Each row of a before or after table is a point. The points were changed in one or more steps. Then noise was added and the rows were shuffled. The steps act on columns, c1 being the first. What was done? A step turns or swaps two columns, mirrors them in a line or flattens them onto one, adds a multiple of one to another, or multiplies or shifts one. Angles are multiples of 10 degrees, from the lower column toward the higher: turns from -170 to 170, lines from 10 to 170 but not 90. Use the fewest steps. Two steps may share a column if one is a turn and the other turns, adds or multiplies; they go together, in the order done. Otherwise the lowest column goes first.

Before (11 x 2)
[[-0.54  0.01]
 [-0.82  0.49]
 [-0.16 -0.22]
 [ 0.02 -0.48]
 [-0.02  0.19]
 [ 0.62  0.31]
 [ 0.24  0.11]
 [ 0.13  0.36]
 [-0.13 -0.50]
 [-0.20 -0.07]
 [-0.10 -0.65]]
After (11 x 2)
[[-0.14 -0.43]
 [-0.11 -0.13]
 [ 0.11  0.17]
 [-0.21 -0.64]
 [-0.13 -0.25]
 [-0.05 -0.10]
 [ 0.05  0.18]
 [ 0.20  0.53]
 [ 0.10  0.28]
 [ 0.07  0.18]
 [-0.16 -0.47]]
Steps: flatten c1 and c2 onto the line at 70 degrees

Before (11 x 4)
[[ 0.45  0.54  0.19 -0.12]
 [ 0.06 -0.28 -0.24  0.53]
 [ 0.30  0.03  0.09 -0.19]
 [ 0.15 -0.38  0.24 -0.06]
 [ 0.32  0.23 -0.07 -0.04]
 [-0.33 -0.07 -0.24  0.33]
 [ 0.38  0.23 -0.09 -0.43]
 [ 0.30  0.19  0.09  0.10]
 [-0.01 -0.21  0.14  0.59]
 [ 0.17 -0.09  0.34  0.26]
 [ 0.30 -0.02  0.11 -0.17]]
After (11 x 4)
[[-0.42 -0.38 -0.33  0.06]
 [-0.11 -0.19 -0.45  0.67]
 [ 0.54  0.25 -0.68 -0.65]
 [ 0.59  0.19 -0.53 -0.07]
 [ 1.13  0.54 -0.42 -0.54]
 [ 0.61  0.22 -0.67 -0.25]
 [ 0.13 -0.10 -0.27  0.21]
 [ 0.19 -0.01 -0.48 -0.26]
 [ 0.28  0.04 -0.53 -0.30]
 [-0.30 -0.06 -0.84  0.47]
 [-0.17 -0.26 -0.84  0.64]]
Steps: add 1.5 times c2 to c1; turn c1 and c4 by -20 degrees; shift c3 by -0.60

Before (10 x 8)
[[-0.15  0.40  0.38 -0.21  0.04 -0.42  0.08 -0.31]
 [-0.34  0.38 -0.32  0.00  0.04  0.25 -0.20  0.15]
 [-0.04  0.07 -0.69 -0.08 -0.71  0.35 -0.17 -0.02]
 [ 0.07  0.31 -0.39 -0.47 -0.20  0.37 -0.18  0.07]
 [ 0.01 -0.37 -0.12 -0.12 -0.50 -0.03  0.45  0.30]
 [-0.40  0.01  0.38 -0.32  0.04 -0.03  0.02 -0.27]
 [ 0.21 -0.19  0.13 -0.01 -0.36 -0.01  0.28  0.23]
 [-0.10  0.14 -0.09 -0.01  0.25  0.17 -0.03 -0.42]
 [ 0.06  0.23 -0.35 -0.01 -0.66  0.64 -0.29  0.23]
 [-0.04 -0.23  0.31 -0.15  0.03 -0.41 -0.14  0.04]]
After (10 x 8)
[[-0.12  0.07  0.11 -0.17 -0.98  0.17  0.83  0.27]
 [-0.09 -0.03 -0.06  0.13 -0.37 -0.18 -0.10 -0.39]
 [ 0.25  0.21  0.44  0.05 -0.54 -0.34  0.03 -0.26]
 [ 0.01 -0.11 -0.27  0.29 -0.58 -0.42 -0.65  0.15]
 [ 0.02  0.19 -0.12 -0.32 -1.11  0.03  1.32  0.32]
 [ 0.36  0.18  0.35 -0.19 -0.54  0.24 -0.45  0.03]
 [-0.27 -0.02 -0.67  0.10 -1.31 -0.24 -0.50 -0.02]
 [-0.55 -0.05 -0.36  0.21 -1.29 -0.37 -0.88  0.20]
 [ 0.40 -0.01  0.39  0.43 -0.56  0.11  0.23 -0.33]
 [-0.34  0.19 -0.36  0.42 -0.85 -0.19 -0.56  0.07]]
Steps: turn c1 and c6 by 130 degrees; multiply c4 by 0.7; turn c2 and c4 by 110 degrees; shift c5 by -0.60; multiply c7 by 3

Before (11 x 9)
[[-0.05 -0.12  0.17  0.39  0.32 -0.48  0.15  0.09 -0.03]
 [ 0.25  0.09  0.51 -0.30  0.50 -0.30 -0.27 -0.27 -0.14]
 [ 0.47  0.15  0.15 -0.18  0.11  0.02 -0.10 -0.20  0.38]
 [ 0.05 -0.22  0.24 -0.19 -0.22  0.55  0.07 -0.29  0.23]
 [-0.14  0.62  0.34  0.52 -0.19  0.37 -0.02 -0.01 -0.43]
 [-0.23  0.02 -0.15 -0.09  0.35 -0.28  0.19 -0.04  0.06]
 [-0.14  0.12  0.18  0.00 -0.43  0.09 -0.15  0.18 -0.30]
 [-0.16  0.51  0.31  0.17 -0.12  0.19  0.19  0.41 -0.58]
 [-0.11  0.50  0.13  0.57 -0.01  0.10 -0.35 -0.03 -0.57]
 [ 0.06 -0.02  0.08 -0.02 -0.02  0.48 -0.04  0.29 -0.22]
 [ 0.75  0.23  0.26 -0.28  0.27 -0.16  0.03 -0.50 -0.43]]
After (11 x 9)
[[-0.02  0.22  0.19 -0.37 -0.30 -0.28 -0.05  0.21  0.04]
 [-0.23  0.22  0.46 -0.03 -0.18 -0.09  0.05  0.03  0.51]
 [-0.36  0.26  0.32  0.20 -0.55 -0.47 -0.11 -0.45  0.05]
 [ 0.04 -0.03 -0.31  0.23 -0.04  0.20  0.34 -0.04 -0.35]
 [ 0.33 -0.25  0.59 -0.02 -0.51  0.34 -0.65 -0.47 -0.12]
 [-0.10  0.37  0.89 -0.04 -0.39 -0.60  0.10 -0.48  0.21]
 [ 0.08  0.05  0.47  0.60 -0.11 -0.12  0.14  0.16 -0.34]
 [ 0.13 -0.37  0.55 -0.56  0.25 -0.07  0.00  0.00  0.17]
 [-0.11 -0.12  1.26  0.18 -0.29  0.44 -0.38 -0.24 -0.48]
 [ 0.17  0.00  0.34 -0.09  0.34  0.17 -0.49 -0.24 -0.17]
 [ 0.07  0.60  0.77 -0.09 -0.54 -0.23  0.25 -0.13  0.29]]
Steps: turn c1 and c7 by -60 degrees; turn c2 and c8 by -50 degrees; multiply c3 by 2.5; mirror c4 and c6 in the line at 150 degrees; turn c5 and c9 by -100 degrees
